Each row of a before or after table is a point. The points were changed in one or more steps. Then noise was added and the rows were shuffled. The steps act on columns, c1 being the first. Name the steps. A step turns or swaps two columns, mirrors them in a line or flattens them onto one, adds a multiple of one to another, or multiplies or shifts one. Angles are multiples of 10 degrees, from the lower column toward the higher: turns from -170 to 170, lines from 10 to 170 but not 90. Use the fewest steps. Two steps may share a column if one is a turn and the other turns, adds or multiplies; they go together, in the order done. Otherwise the lowest column goes first.

Before:
[[ 6.5 -5.5  1.9]
 [ 0.8  4.2  6.3]
 [ 0.5  1.1 -1.2]
 [ 6.3  4.2 -6.8]
 [ 1.5  6.0  5.6]
 [-4.2 -0.4 -3.3]
 [-2.7 -3.9  1.4]
 [ 4.3  8.1  5.6]
 [-3.4 -2.4  2.6]
 [ 2.1 -3.9 -5.6]
 [-1.2  2.5 -3.3]
 [-2.2  2.5  1.0]]
After:
[[-3.7  8.2  5.5]
 [ 2.2  2.3  1.3]
 [ 1.5  2.7 -3.1]
 [ 2.1 -3.7  1.4]
 [ 3.4 -2.1  2.2]
 [-0.5  0.9 -0.8]
 [ 4.6 -0.2 -3.5]
 [-6.4  4.1 -7.0]
 [-1.8  6.0  5.3]
 [-2.3 -3.2 -5.5]
 [-0.8  4.2  6.6]
 [-7.0 -5.7  1.5]]
Steps: multiply c1 by -1

Before:
[[ 4.9 -8.8  3.4 -7.2 -3.1 -6.0  3.5  4.1  2.3]
 [-1.2 -6.6  6.3  1.2  3.3 -1.9 -3.2  5.1 -4.8]
 [ 1.8  0.7 -4.7 -0.8  5.4  1.7 -0.2 -7.6 -3.3]
 [ 3.4  0.2 -2.4  5.0  4.8 -1.9  2.3 -1.2 -3.3]
 [ 4.2  3.4 -6.8  0.2  5.3 -1.2 -3.5 -1.3 -3.9]
 [-0.6  1.4 -6.3 -2.2  5.7 -2.8  3.2 -2.0 -5.1]
 [-0.9 -8.7  1.0  2.8  5.3  1.8 -1.6  6.9 -0.8]
 [-1.4 -1.7 -1.9 -6.1 -3.0 -8.9  2.6  0.4  7.2]
 [-7.8 -2.7 -1.1  0.3 -8.2 -0.6  0.7 -0.4  0.1]
 [-2.2  0.3 -4.4  3.4  1.0  4.9 -0.5  0.9 -7.3]
 [-5.7  6.2 -1.0 -2.4 -2.8  0.8  3.2  0.5  3.8]]
After:
[[ 2.3 -1.7  7.7 -6.4 -3.0 -4.7  1.8  0.4  7.0]
 [-5.3  0.6  0.3 -0.5  5.4 -0.2  0.8 -7.5 -3.3]
 [-2.5  0.2  0.7  2.4  4.9 -3.7 -5.0 -1.2 -3.3]
 [ 1.8 -2.8  5.4 -0.3 -8.2  5.5 -0.6 -0.4  0.1]
 [-6.7  3.3  2.0  2.5  5.2 -4.0  2.5 -1.3 -4.0]
 [-4.3  1.4  5.4 -3.9  5.7 -1.4 -1.1 -1.8 -5.1]
 [ 6.5 -6.7 -1.3  2.8  3.3 -0.2  1.6  4.9 -4.8]
 [-5.0  0.3  0.3  2.9  1.0  4.8 -1.7  0.7 -7.4]
 [ 0.6  6.2  3.2 -4.0 -3.0  4.9 -0.9  0.6  3.8]
 [ 3.6 -8.9 -0.2 -7.8 -3.1 -7.5  1.7  4.1  2.3]
 [ 0.4 -8.7 -1.1  3.2  5.3  1.9 -0.5  6.9 -0.9]]
Steps: turn c1 and c6 by -50 degrees; turn c1 and c3 by -120 degrees; mirror c4 and c7 in the line at 160 degrees
